Each row is a point. Any point is a mix of the corners, with weights that add up to 1. It lies inside the corners' shape when no weight is negative. Say inside or outside, and name the corners with a negative weight.
In the rows, 128 means zero.

Corners:
(1): [159 151]
(2): [128  94]
(3): [147  43]
Points:
[126  78] => outside (1)
[158 163] => outside (3)
[151  89] => inside
[130  94] => inside
[143  61] => inside

Corners:
(1): [ 79  82 132 133 130  97  92  97 125 189 187]
(2): [156  88 157 151 175 133 117 190 123 118  80]
(3): [176 157 160 127 115 134 142  93  88 143 131]
(4): [158 150 116 186 105 136 123 160 154 134 118]
(5): [168 122  92 146 100  83 249 139 139 137 123]
(6): [106  95 143 141  88 159 109 105 103 124 105]
(7): [106 118  93 119 117  69  63  73 146 152 139]
(8): [203 117 107 144  84 145 232 109 147 147 126]
(9): [173 103 134 162 159 120  76 174  90 127 132]
(10): [123 139 103 120 139 133 134  84  99 159 103]
(11): [100 124 100  83 134  95  85 107 140 144 198]
(12): [182 124 128  91  86 172 143 170 108 158  92]
Points:
[142 124 123 138 126 118 131 107 118 143 130] => outside (12)
[143 115 122 140 117 116 132 132 130 137 129] => outside (10)
[135 134 111 125 103 126 140  98 125 155 125] => outside (2, 9)
[141 124 117 122 106 128 144 120 128 146 125] => outside (9)
[148 109 112 141 112 122 142 128 135 148 130] => outside (3)
[153 122 120 151 111 125 147 131 126 142 111] => outside (11)

Corners:
(1): [146 123 115 141 136  31 120 134 175 116  80 138 123 150  96 121 135 129
  57  69]
(2): [125 101 162 132 178 111 134 111 209 123 111 125 129 126 142 141 134 133
  74 108]
(3): [ 44 105 113 140 135 133 138 136 102  66 108  73 130 187 128 124 138 142
 170  47]
(4): [156  92 144 162 151  61 156 118 156 133 118 144 148 133  97 153  85  56
  71  87]
(5): [118 121  97 124 122 127 178  85 104  67  88  63 174 107 150  93 124 160
  65  55]
(6): [129 114 100 131  80  83 115 115 106 115 166 183 100 133 169 160 225  53
 167 249]
(7): [ 62 126 109 163 137 138 161 148 127  89 133  99 180 171 131  44 122 171
 149 133]
(8): [134 123  93 159 132 122 172 165  96 155 118  72 113 150 154  78 149 140
 149  84]
(9): [131 148 192 132 130  78 117 104 141 142 119 114 105 113  49 138 134 121
  77  85]
(10): [131 133 143 153 180 128  89 128 111 140  89 173 117 142  89 145 145 107
   7  56]
(11): [ 93 141  89 192 143 157 164 137 123  73 149  84 102  97 122  89 128 142
 154  77]
(12): [111 127  76 126 130 126 124 110 133 125 143  65 128 169 130 104 109 184
 128  78]
(13): [144 154 134 172 123  90  91 169 144  97 121 114 144 136 104 150 170  85
  56 104]
(14): [138 203 194 139 134  69 128 100 163 107 108 154 124 161 145 128 104  73
  68  89]
(15): [139 134 128 131 131 130  71 143 156 131  71 132 136 116  84 158  84  84
  99 133]
(16): [155 121 138 160 142 140 141 144  85  59 135  81 123 140 158  53 112 153
 137  87]
(17): [137 131 101 153 139 124 201 145  97  71  93  93 149 177  93 125 122 172
 121 118]
(18): [119 107 112 196  89 160 141 117 134 116  81 110 159 166 139  99  71 157
 106  48]
(19): [ 84 119 104 147 132 119 138 158  89 132 148 130 151 133 171 115 133 199
 153 112]
(20): [196 165 149 126 137  90  99  86 185 136 123 150 182 120 109 114 142  98
 104  71]
(21): [148 131 107 165 126  54 110  76  99 118 107 103 127 137 178 165 161  81
 210 236]
Points:
[105 128 119 169 125 126 145 137 109  93 160  96 138 159 186  83 138 137
 185 126] => outside (1, 5, 9, 10, 15, 17)
[123 133 127 147 135 101 131 119 142 120 115 121 136 140 125 129 128 124
 104 101] => outside (16)
[125 127 127 151 129 103 145 125 128 106 124 104 134 144 131 111 131 132
 121  98] => outside (10, 15)
[111 117 113 143 142 126 166 140 123  95 129  92 124 116 114  93 130 143
 147  89] => outside (10, 12, 13, 14, 18, 21)
[132 140 138 130 147  79 121 110 158 119 111 141 153 141 112 146 141 111
  83 140] => outside (3, 8, 11, 16, 18)

Corners:
(1): [100 107 171  97  38 103 105 131 131 198  55  92 113  19 108 132  86  48
 176 186]
(2): [ 80 243 110 210 164 174 141 138 114  81 135 158 177 130 160 159 219 157
 105  57]
(3): [104 128  76 168 121 203 123 184 130  99 152 116 175 210  68 155 182 145
 165  88]
(4): [161 118 128 130 154 164 181 153 113 100 161 134 113 139 122 198 217 113
 124 137]
(5): [141  86 122 141  73 140  99  39  73 125 124  90 134  72  93 111  64  65
 111 177]
(6): [104 199 143 160 159 147 133 149 127 106 191 157 151 161  67 219 154 155
  97 155]
(7): [176  99 136 121 149  92  79 132 157 134 119 106 114  63 175  82 112  86
 205 185]
(8): [104  78 115  84  92  54  86 105  84 145  69  85 142  90 140  88 132   7
 134 242]
(9): [149 159 133 136 135 126 155 171  63  41 105 125 187 180 156 162 207 153
 154 122]
(10): [ 79 148 155 169 165 177 133 192  45 129 116 144 127 128 155 175 133 127
  85 110]
(11): [139  64 143 153 116  71 170  80 184  86  91 136  28 145 185  99 107  67
 121 103]
(12): [137  84  84  66 117  98 113 117 209 114  81  79 103  72 192  73 109  99
 130 214]
(13): [141 135 155 154 204 113 228 167 183 108 156 135  93 172 156  97 177 112
  87 146]
(14): [ 83 156 144 110 170 220 149 100 104  42 111 187 170 191 105 144 172 122
 150  72]
(15): [ 51 128 149 137 168 138 162 133 152 104 137 145 160 137 152 152 160 188
 154  80]
(16): [ 89 182  72 150 139 149 193 152  73 105 140 181 182 128 120 185 128 130
 184 133]
(17): [138 171 154  74 165 111 144 140  95 173 118 161  98  67  49 164 162 179
 128  68]
(18): [ 93 186 109  70  81 146 131 100  76 160 152  67 120  74 120 147 118  76
 167 158]
(19): [177  73 108  77 115 113 114 153 200 174 157 122 148 115 221  83  89  63
 114 154]
(20): [141  56 174  63 104  65  89 152 162  93 113  51 117  27 131 107  97  40
 159 146]
(21): [ 82 160 135  86  37 124 106 118  74 150 169 148 108  55  72  66 140 147
 147 133]
Points:
[127 119 123 117 142 132 142 145 162  93 125 108 141 150 155 133 169  93
 149 140] => outside (5, 10, 16, 17, 21)
[117 135 131 130 143 138 149 143 123 117 134 130 130 126 127 142 153 122
 130 128] => inside
[115 126 129 118 131 126 136 135 131 127 126 121 121 107 135 124 134 102
 129 146] => outside (9)
[108 121 133  94 117 127 138 146 122 118 125 128 130 115 117 146 144 111
 145 125] => outside (2, 5, 7, 13)
[128 108 133 129 150 103 152 184 169 128 117 120 134 128 161 153 148 113
 113 132] => outside (5, 7, 14, 18, 21)
[128 108 133 121 131 122 134 142 125 113 123 129 131 127 130 130 137 103
 136 149] => outside (2, 18)
[ 51 169 130 150 117 162 123 115  57 133 117 150 153 121  81 164 140 139
 158 106] => outside (4, 9, 12, 13, 19, 20)

Corners:
(1): [158 144 134 140 132 166  92 131 121 133 198 124 139 103 139 121 113 119
 145 130]
(2): [121 153 103 151  95 103 176 143 110 140 102 141 130 123 148 113 106 136
 156 142]
(3): [150 138 145 145 119 151  89 154 126 128 119 133 147 125 118 183 180 126
 144 133]
(4): [148 144 134 146 105 101 118 103 127 148 134 106  74  85 131 155 111 115
 132 156]
(5): [152 131 106 149 106 112 155 121 140 124 110 150 153 147 119 172 112  93
 125 144]
(6): [119 154 111  89 119 100  99 157 140 136 107 111 139 115 133 151 117 125
 150 112]
(7): [148 159 116 148 100 102 140  83 107 112 112 112 136 109 122 136 101  97
 129 120]
(8): [147 136 174  65  95 137 115 120 101 144 122 123 141 121 137 107 102 106
 110 124]
(9): [115 126 100 122 114 176 147 142 111 139 144 171  44 151 126  94 134 126
 143 137]
(10): [ 91 139  71 132 133  96 202 132 118 122 109 130  94 118 127 125 127 109
 118 133]
(11): [145 103 166 115  99 129 101 138 125  40 214 166 119 136 108 108 152 100
  90 145]
(12): [ 55 139 127 137 207 159 129 140 104 142 108 173 138 131 125 170 147 108
 135 111]
(13): [126 115 204 129 101 249  91 144  72 103  96 125 136 115 129 123 111  84
 147 138]
(14): [ 75 118  84  99 108 102 116 121 100 143 132 141 138 132 125 132 109 118
 149 112]
(15): [107 132  97 123 201 156 101 116 106 174  81 142 142 147 159 166 111 169
 156  99]
(16): [133 111 140 114 125 121 126 131 117 161  98 134 150 142 143 100  95 119
  94  62]
(17): [128 159 106 147 118 168 108 142 133 127 123 183 111 150 150 149 119 233
  42 156]
(18): [151 140 111 148 109 101 113 124 123 153 108 122 147 133 120 119 109 127
  95 142]
(19): [152 158  96 156 122  78 124 103 208 153 140 115 135 126 127 145 120 190
  69 143]
(20): [127 120  89 120 103 104 111 127 110 134  94 179 134  87 113 177 161  98
 139 144]
(21): [144 156 108 139 101 120 124 123 135 133 112 117 146 135 178 116 109 112
 126 136]
Points:
[131 135 121 119 106 121 128 123 119 134 107 132 124 125 137 127 115 129
 119 117] => outside (1, 5, 12, 18)
[125 133 117 132 130 127 118 125 122 142 119 137 138 128 136 144 117 133
 121 129] => outside (6, 7, 9)
[123 136 114 125 124 128 122 134 122 146 111 139 131 126 129 146 122 130
 126 129] => outside (7, 11, 21)
[124 132 133 129 124 154 117 129 108 131 116 133 127 122 134 136 117 118
 134 129] => inside
[125 132 127 127 125 134 121 135 115 128 124 136 133 130 137 137 120 118
 127 129] => outside (7, 9, 19, 20)
[127 136 113 131 120 124 130 130 120 132 115 140 129 123 129 142 127 121
 124 128] => inside
[114 137 112 114 129 111 137 124 122 139 123 144 120 135 130 128 111 137
 109 122] => outside (1, 3, 13, 20, 21)
[125 137 114 137 124 136 124 130 120 132 121 141 121 124 130 140 127 124
 130 130] => outside (8)

Corners:
(1): [121 110 138 145 139 124 138 122 193 120 127 139  99 111 113 136 152 151
 146 124]
(2): [140 107 121  81 113 183 123 157 134 114 116 130 120 127 145 191  56  64
  98 111]
(3): [119 128 128 151 107  89 117 110 140 104 181 163 120  99 140 122 141 113
 141 111]
(4): [103 147 128 135 235 134 101 124 126 117 141 125 159 168 126 104 104 162
 146 108]
(5): [126 118 155 101 118  99 114 127 100 106 119 130 109 156 118 163  41 125
 135 118]
(6): [130 121 109 126 121 167 148 103 164 135  88 154 115 171 102 106 164 150
 129 111]
(7): [129 105 114 114 127 113 110 108 108 122 129 114 134 131 102 131 155 145
 136 116]
(8): [150 124 129 151 115 116 126 114 118 161 145 160 133 112 131 106 123 150
 151 149]
(9): [137 128 129 106 117  83 129 158  99 147 125 129 106 116 125 175 112 152
 130 106]
(10): [127 121 175 141 115 108 132 130 128 164 105 107 102 176 103 114 141 127
  92 112]
(11): [128 150 153 107 145 125 117 123 153 112 117 128 111 115 111 106 151 150
  96 134]
(12): [120 125 114 117 106 107 125 148 139 121 101 145 112 114 194 137 161 133
 140 249]
(13): [ 95 116 135 149 140 151 119 122  93 108 125 163 143 148 108 111 123 144
 139 113]
(14): [126 110 103 119 100  96 122 129 133 112 102 158 131 120 169 121 114 144
  89 130]
(15): [177 123 152 102 113 114 121 143 161 110 126 112 106 118 132 160 156 155
 115 110]
(16): [127 122 130 129 129 129 190 132 138 121 144 115 119  98 100 124 158 154
 101 130]
(17): [126 119 113 122 178 130 136 114 113 108 120 123 102 143 110 180  93 148
  86 117]
(18): [114 146 107 140 139  93 140 134 127 106 117 131 158 115 119 151 108 144
 141 123]
(19): [153 120 148 139 158 102 120 129 126 105 125 151 119 113 111 103 151 145
 150 131]
(20): [128 112 132 118 111 191 150 116 120 112  84  99 115 115 133 114 162 106
 123 110]
(21): [138 144 104 121 135 120 116 156 121 107 103 107 111 114 122 100 157 163
 133 133]
Points:
[132 120 128 116 123 136 127 133 130 115 121 131 120 125 130 144 114 119
 121 119] => inside
[134 132 128 129 133 112 136 124 140 125 125 131 121 123 124 126 127 152
 118 116] => outside (2, 7, 12, 13, 19)
[130 114 127 125 129 127 130 125 125 122 127 136 125 132 120 143 113 129
 122 104] => outside (11, 12, 21)
[131 122 128 125 129 129 132 129 136 122 120 130 119 122 124 130 143 138
 123 123] => outside (5)
[128 122 137 120 125 122 128 136 132 119 126 134 119 123 140 151 111 130
 119 132] => outside (6, 7, 19, 21)
[130 124 128 126 122 118 129 126 123 118 114 137 120 126 126 121 140 146
 119 131] => outside (1, 2, 4)
[130 123 130 122 113 125 138 130 135 130 120 134 111 133 116 142 133 138
 123 131] => outside (4, 14, 19, 20)

Corners:
(1): [175 176 178 100 156 157 103 135  80 182 138 156  38 169 114 123  12  52
 133 129]
(2): [ 81  42 173 114  74  97  64 107 106  89  94  30  58  71 116  70 158 157
  86  69]
(3): [135 186  95 169 118 162 108 197 139 179 114 129 215 135 197 174 119 151
  64 124]
(4): [ 33 109 156  96 176 147 142  74 104  57 143 160 136 119  71  88  91 117
  98 139]
(5): [ 91 131 180  99 153 181 129 111 114 127 139 145 108 107 121  84 248  44
 110  48]
(6): [210 112  74 131  69 193 150 119 128 118 136  95 130 161  76 144 135 112
 129 161]
(7): [102 167  88 123 121 124 184 241 204 111 115 117 130 176  75 126 148 159
  78 163]
(8): [107 107 216  81 122 154 149 182 116 167 133  56 145 155 106 116 151  62
 125 122]
(9): [105 125 117 120 147 104  98  96 169 111 100  55 135  75  90  96 129 195
 109  79]
(10): [136 114 108  58  36  52 136 208 204 135 124 157  73 120  67 121 119 171
 149  96]
(11): [145  99 174 177 107 150 142 115  85 170 132  79 149 159 114 102 171 118
 120 154]
(12): [ 64 104  84 146 166 129  48  74  70 173 142 141 118 121  67 119  79 156
  69  86]
(13): [121  94  94 108 118  76 183 125 134 136 143 122  70 137  91 117  76  85
  70 111]
(14): [111  78 117 160 106  71 118 166  94  97 117  58  87 145  79 150  64 138
 203 164]
(15): [123 163 133 147 119 105  89 144  89 176 178  46  69 137 127 147  71 180
 114 141]
(16): [186 134 128 124  98 151 158 201  90 162 183  89  99 125  70  58  75 144
 184 121]
(17): [156  71 119  79 102 103 129 144  90 110 140 130 154 132 111  82 187 182
 108  89]
(18): [120  93 122 149 121 220 158 111 118 159  79 112 132 176 144 152 163 150
 222 133]
(19): [131 173 138  96  92 101 135 128 159 114 130 170  50 188  74 136  15  85
 141  54]
(20): [106  13 124  93 109 127  68 126 132  49 173  66 171 161 127  51 148  91
 133 173]
(21): [154 146 127 201 198 200  89 170 127 105 186 169 101 119  91 155  84 144
  83  96]
Points:
[130 115 134 130 126 143 134 140 108 146 136 104 102 133  94 116 120 135
 127 120] => outside (3, 19, 20)
[108 121 119 142 130 131 124 123 120 131 125  94 123 128 109 133 129 146
  98 109] => outside (1, 10, 16, 20)
[116 114 126 130 120 124 126 149 127 123 125  97 110 140  95 124 110 137
 136 124] => inside
[130 130 120 108 110 134 134 140 126 149 136 112 132 159 107 118  96 134
 126 131] => outside (2, 5, 14, 21)

Corners:
(1): [162 165 128 130 142 115 101 133  90 182 138  60  82 111 120 145 139  96
 132 181]
(2): [109 137 122 142 152 152  76 129 111 151 149  72 156 152  99 114  97  38
 106 175]
(3): [ 84 160  84 111 127  49 155 110 140 108  71 231 114 187 134  89 128 179
 142 145]
(4): [115 105 130 110 117 101 158 134 180  74 100 186 133 133 135 156 185 150
 135 147]
(5): [145 182 153  82 133 167 210 109 190 143 126 186 104 124 185 165 141 175
  60  50]
(6): [103 104 126  76 198  77 103 169 107 110 114 202 115 165 119 138 189 144
 172 143]
(7): [173 152 147 122 121 176 124 173 115 128 179 108 114 165 115 107 107 118
 106 149]
(8): [113 158 112 123 124 127 105 126  74 112 135  76 120 138 162 133 113 111
 115 168]
(9): [128 201 113 120 123  67 123  96 183  55 130 240  96 128 131 135 171 164
 176  97]
(10): [167 152 116 144 155 148 170 156 101 161 135 112 166 123 136 136 125 113
  96 112]
(11): [168 124  99 122 114 157  79 111  99 128 178  66 137 156 110 125 121 132
 155 116]
(12): [120 106 100 101 130  98  92 145 134  45  71 202 104 110 137  95 117 219
 150 140]
(13): [145 102 150 127  97  46 130 116 133  90  76 179  92 134 127 114 133 128
 127 111]
(14): [110 157 117 201 138 149 105 156 122 181 145  85 134 184 153 147 135 122
 107 118]
(15): [125 154  97  80 106 125 171 159 203 136 158 162  85 115 122 170 123 130
  62  69]
(16): [134 162 112 106 113 151  49 183  81 193 152  82 151 126 142 110 170 105
 108 150]
(17): [131 164 139 146 126 165 120 170 130 148 103   7 150 126 121 100 134  99
 136 106]
(18): [ 89 141 147 111 142  58 117 108 108 118 156 173 107 111 111 125 159 206
 158 112]
(19): [149 134 164 124 153  86  79 158  98 161 133  94 180 125 148 155  89 120
 146 144]
(20): [120 167 130 139 186  87  90 125 111 146  97  14 188 161  97 155 124 124
  84 131]
(21): [132 136 148 105 106 111  98 143  92  84  58 184  94 105  79 171 115 152
 150 139]
Points:
[124 143 124 129 144 129 100 136 115 141 134 103 134 142 117 127 122  95
 120 151] => inside
[142 145 123 129 119 114  97 134 109 116 134 111 121 126 128 140 126 140
 128 135] => outside (2, 3, 5, 6, 17)
[112 131 113 129 140 110 114 136 108 118 115 120 124 151 114 117 123 125
 129 152] => outside (5, 9, 16, 19)
[135 140 122 117 131 124 115 145 126 126 123 139 118 137 136 132 132 133
 129 131] => outside (18, 20)
[134 144 135 120 133 117 117 144 121 128 140 129 124 140 125 130 130 139
 126 131] => inside
[112 149 125 126  92 129 134 141 156 103 123 174  92 146 140 113 136 142
 111 114] => outside (1, 6, 10, 11, 19, 20)

Corners:
(1): [161 112 133 202 146  69 119 131  38  80 137 117 230 240 112 147 116 207
 165 149]
(2): [149 121 112  89 134 107 132 100 144 145  65 180 112 193 145  98  26 207
 169 112]
(3): [152 131  87 170 187 159 167 135   7 135 131 130 122 189 110 105 157 200
 126 109]
(4): [159 164 153  81 107  86 118 138  58 111 164 129 154 133 161 143 164 116
 155  94]
(5): [167 119 208  57 104  60  83 134 141 153  95 142 115 121  82 147  93 149
 128 138]
(6): [140 102 127 122 133 149  65  77  80  68  52 184 107 129 136 139  48 142
 138  78]
(7): [153  88 183 167 118  90 111 165 102 101  50 134  90  97 123 119 143 128
 165  77]
(8): [133 145 140  87  84  81 138  68 172 181 173 146 125  96 104 105 109 139
 118 131]
(9): [109 127 155  73 139 184 121  74  91  96 163 136 175  87 145  74 151  66
 129 134]
(10): [179 133 160 151 110 107 177 148  80  60 140 120 180 159 137 125 129  78
 112  93]
(11): [ 96  73 125  60 126 114  71 147 121 145 146 196 183 199 153 116 153 139
  36 126]
(12): [143  76 150 134  85 198 133 106 160  91 123 167 149 134 168 146  63 194
  69 129]
(13): [122 181 111 151 128  93 157 184  89 125  60 117 195 163 125 128 150 202
 137 124]
(14): [166  83 116  74 166  87 164 104  49  74 141  69 190 152 174  64  56 136
 122 171]
(15): [ 95 105 123  76 132 136 171 161 108 152 127  83  90 101  93 141 138 136
 137 126]
(16): [114 132 210  58 162  54 126 124 138  80 138 119  97 134 123  70  37 125
 158  65]
(17): [155  83 191 133 121  87 165  57 109  95  79 109 131 141 127 127  81 141
 187  59]
(18): [ 94  78  71  89 189 174  92 161 157 131 148 132 202 163 183 102 190  98
  29  91]
(19): [128 133 130 149 163 168 153  83 113 143  57  90  84 159 176  58 161 147
 125 121]
(20): [ 89 149 162 159 120 107  83  95 128 173 111 204 130  80 135 158  95  96
 155  84]
(21): [137  73 221 170  86 176 113  63 123 145 117 102 166 133  89  55  76 151
 147  70]
Points:
[147 118 150 126 132 117 127 107 106 118 101 136 138 146 131 106  95 154
 144 103] => outside (11, 15)
[143 103 144 144 130 148 113 124 100 113  84 144 144 168 146 114 143 157
 117 102] => outside (8, 14, 15, 16, 20)
[135 110 164 130 119 143 136  85 136 110 100 114 150 150 121  96  98 147
 136 102] => outside (3, 4, 7, 11, 14, 20)
[139 119 181 123 133  70 143 132  80 113 135 109 152 138  95 106 111 139
 153 113] => outside (2, 4, 6, 12, 18, 19)
[140 127 138 113 130 109 131 126  95 115 108 132 150 147 139 114 112 151
 139 112] => inside
[129 118 143 126 130 121 121 126 113 125 112 138 149 147 129 118 125 144
 125 102] => outside (14)
[132 122 148 127 126 114 122 124 118 135 104 138 130 143 126 122 122 150
 130 103] => outside (9, 14)

Corners:
(1): [196 174  72  98 103 132 187 124 162 179 188 188 145  92 155 159  82 152
 150 134]
(2): [116 156 141 124 138  77 142 141 151 131 141 205 158  99 131 183  66 165
 131 116]
(3): [162  50 135  61 168 160 126  97  76 127 123  97 102 136 132 133 179 182
  73 174]
(4): [143 158  78 211 146 130 124 128 158   8 231 178  60  67 240  73 109  31
 154  92]
(5): [156 194  94 151 102 172  79 120 130  81 150 134 132 159 131  23 129  81
 143 168]
(6): [ 73  89 138 107 123  89 168  82 162 158 108 171 132  74 141 125 140 161
  65 120]
(7): [ 84  92 156 128 178 141 158  91  96 167 139 145 150 189 138 148  88 188
  69  82]
(8): [151 171  89 114  88  82 153 143 122 119 129 173 111 135 134 127 118 210
 127  68]
(9): [ 82 101 124 128 108  99 153 190 119 154 154 158 100 150 122 153 112 213
 131  59]
(10): [152 100 178 128 140 124 131 124 127 139  87 105 135 169 145 104 204 184
  64 176]
(11): [162 205 104 210 101 161 105 118 142  70 131  56  43 103 168  78 117  98
 138 136]
(12): [168  21 132 128 121 166 103  69 116 102  46 129 118 109  93 118 190 148
  74 205]
(13): [121 104 200 109 122 168 142 133 137 110  61 101 102 119 138 131 185 162
  19 183]
(14): [154  70 130  74 152 150 100 107 134  96  58  92 139 185 114 102 186 105
 108 151]
(15): [147  69 174 118 161 108 185 130 186  94 106 127 165 148  87 140 130 183
 124  89]
(16): [128  59 153 142 145 114 110 114  85 178 100  79 165 132  65 118 169 186
  71  85]
(17): [118 148 104 110 134  91 159 166 173 133 170 143 152 125 119 140  91 168
  78 134]
(18): [183 197  66 216 186 151 141 172 170  66 147 151  81  76 240  44  77  79
 194  83]
(19): [125 126  95 121  70 106 134 121 167 162 192 172 213 112 153 134  88 207
 136 103]
(20): [149 167  98 150  59  62 151 132 128 155 194 136 192  83 173 103  59 154
 129 139]
(21): [164  24 173  61 111 116 128 110 169 130  71 151 106 137 133  93 136 210
  36 156]
Points:
[143 142 133 156 121 131 130 125 119 102 133 122 126 147 123 120 131 130
 129 116] => outside (3, 6, 17, 18, 19, 21)
[148 129 120 136 131 135 136 132 140 107 136 137 118 124 157 109 119 145
 114 132] => outside (6, 16)
[117  97 155 141 131 115 140 124 135 141 109 113 128 116 122 132 127 186
  81 121] => outside (1, 4, 5, 8, 14)
[145 113 135 116 122 124 140 112 136 143 117 134 144 121 129 121 130 181
  86 141] => outside (4, 9, 14)

Corners:
(1): [131 176 144 136 123 132  80 136 126  98  91 119 126 240 156 132 142 141
 124  94]
(2): [127  87 119 112 124 132 117 151 100 147 122 122 141 128 145 148  97 154
 108 120]
(3): [ 83  99 105  85 146 128  44 106 117 109 126 117  83 163 160 134 113 112
 110 113]
(4): [127 127 135 118 112 119  86 144 124 128 115  86 133 163 130 100 154 150
 115  94]
(5): [ 97 133 120 107 132 111 123 126  93 120 113 167  92 138  95 126 165 109
 113 126]
(6): [139 101 135 137  89 144 136 106 143 136  96 102 109 122 120 119 150 135
 138 115]
(7): [128 176 143 151 187 100  92 119  84 129  95 105 108 197 137 129 166 134
 203  94]
(8): [ 64 130 121  90 115 124 136 105 105 145 133 137 145 114 137 109  88 155
 118 102]
(9): [127  76 139 101  90 122 115 134 149 124 148 125 164 125 119 154  48 127
 127 116]
(10): [143  79 106 107  78 121 128 114 150 134 113 108 155 107 119 122 108 219
 203 108]
(11): [116 249 152 131 121  96 128 113 107 120 153 115  73 141 159 139 113 118
 121 105]
(12): [132  96 119 119 100 107 131 130 145 132 109 102 131 126 137 108 131 121
 106 178]
(13): [126 116 137 102  98 100 127 138 132 133 130 110 143 129 152 120 145 139
 160  96]
(14): [123 137 105 123 162 165 110 114 131 103 142 107 140 179 122 131 157 102
 108 118]
(15): [149  94 144  91 106 121  75  95 133 121  85  89 143 126 125 146 138 167
 123  98]
(16): [138 109 133 184 112  92 135 125 141 132 124 107 153 168 131 133 141 155
 109 102]
(17): [132 109 144  96  95 128 136 119 123 180 107 107 125 105 107 140 150 154
 125 230]
(18): [ 36  97 138  90 129 127 133 112 145 140 108  97 138 113 131 136  88 189
 102 127]
(19): [117  96 102 111 198 157 131 143 134 117 175 185 142 123 106  74 143 105
 102 136]
(20): [114 105 102  96 134 140 129 105 139 133  99 125 102 189  87 101 154 118
  95 110]
(21): [107 218 130 147 148 119 130 141 134 147 120 121 139 139 132 134 103 138
 110 110]
Points:
[ 99 130 116 117 141 122 101 114 121 112 126 124 107 166 140 110 140 125
 127 101] => outside (2, 9, 15, 17, 21)
[143 149 129 141 131 114 107 123 127 129 115 104 120 162 119 115 172 142
 147  99] => outside (1, 2, 8, 9, 12, 18)
[117 121 125 115 121 129 117 124 133 130 122 121 132 138 123 124 121 141
 113 122] => outside (7, 13)
[118 118 130 110 109 122 116 124 128 136 117 116 127 136 130 124 126 147
 121 126] => outside (7, 14)
